Each row of a before or after table is a point. The points were changed in one or more steps. Then noise was added and the rows were shuffled. The steps act on how far a point lies along the listed directions, d1 being the first. What was done? A step turns or swaps two directions, mirrors them in a line or flattens them onto one, adds a multiple of one to another, or multiplies one. Angles are multiples of 10 degrees, from the lower direction toward the higher: turns from -170 to 170, lines from 10 to 170 but not 90. Use the fewest steps. Two steps may share a direction if one is a turn and the other turns, adds or multiplies; they go together, in the order done. Otherwise the lowest direction goes first.

Directions:
(1): [-0.006 0.044]
(2): [0.044 0.006]
Before (10 x 2)
[0.040 0.003]
[0.026 0.009]
[-0.016 -0.044]
[-0.024 0.043]
[0.000 -0.019]
[0.043 0.014]
[0.033 0.001]
[0.017 -0.017]
[-0.009 -0.020]
[0.042 0.078]
After (10 x 2)
[-0.002 -0.024]
[0.029 0.019]
[0.006 -0.018]
[-0.005 -0.047]
[0.019 -0.010]
[0.036 0.028]
[-0.038 0.034]
[0.015 0.087]
[0.017 0.020]
[0.030 0.011]
Steps: turn d1 and d2 by -20 degrees

Directions:
(1): [0.005 -0.054 0.003]
(2): [0.054 0.005 -0.003]
(3): [-0.002 -0.003 -0.054]
Before (12 x 3)
[0.010 0.019 -0.023]
[-0.007 0.007 0.031]
[-0.024 -0.001 -0.007]
[-0.019 -0.049 -0.013]
[-0.023 -0.006 -0.046]
[0.031 -0.013 -0.012]
[-0.014 -0.024 0.012]
[-0.007 0.019 0.040]
[0.056 0.004 0.010]
[-0.013 0.020 -0.029]
[-0.028 0.010 0.025]
[-0.023 0.025 -0.045]
After (12 x 3)
[0.001 0.000 0.018]
[-0.005 0.041 -0.027]
[-0.003 0.023 0.032]
[-0.002 -0.001 -0.006]
[-0.009 0.054 -0.043]
[-0.002 0.040 0.050]
[-0.001 -0.002 -0.058]
[0.002 -0.040 -0.013]
[0.003 0.017 0.037]
[-0.006 0.069 -0.059]
[0.004 -0.055 0.012]
[0.012 -0.112 -0.017]
Steps: multiply d1 by 2.5; multiply d2 by 0; multiply d3 by 1.3

Directions:
(1): [0.050 0.023 -0.029 0.004]
(2): [-0.013 -0.026 -0.048 -0.027]
Before (12 x 4)
[-0.058 -0.022 0.002 -0.031]
[-0.050 -0.014 0.051 0.019]
[0.043 0.028 0.007 0.019]
[-0.020 -0.023 -0.029 -0.017]
[0.039 0.043 0.043 0.033]
[0.017 0.052 -0.010 0.005]
[0.023 0.007 0.014 0.016]
[-0.034 -0.033 0.004 -0.034]
[-0.024 -0.017 0.048 0.002]
[0.038 0.030 0.030 0.028]
[-0.049 -0.042 0.013 -0.003]
[-0.048 -0.053 0.000 -0.012]
After (12 x 4)
[0.034 0.050 0.029 0.015]
[0.050 0.024 0.029 0.036]
[-0.049 -0.037 0.003 -0.016]
[0.036 0.022 -0.012 0.011]
[-0.019 -0.025 0.000 -0.004]
[0.043 0.027 0.028 0.004]
[-0.041 0.007 -0.028 -0.023]
[-0.002 0.000 0.055 0.013]
[-0.035 -0.034 -0.017 -0.019]
[0.033 0.021 0.036 0.037]
[-0.065 -0.040 0.012 -0.019]
[-0.012 0.015 0.063 0.038]
Steps: swap d1 and d2
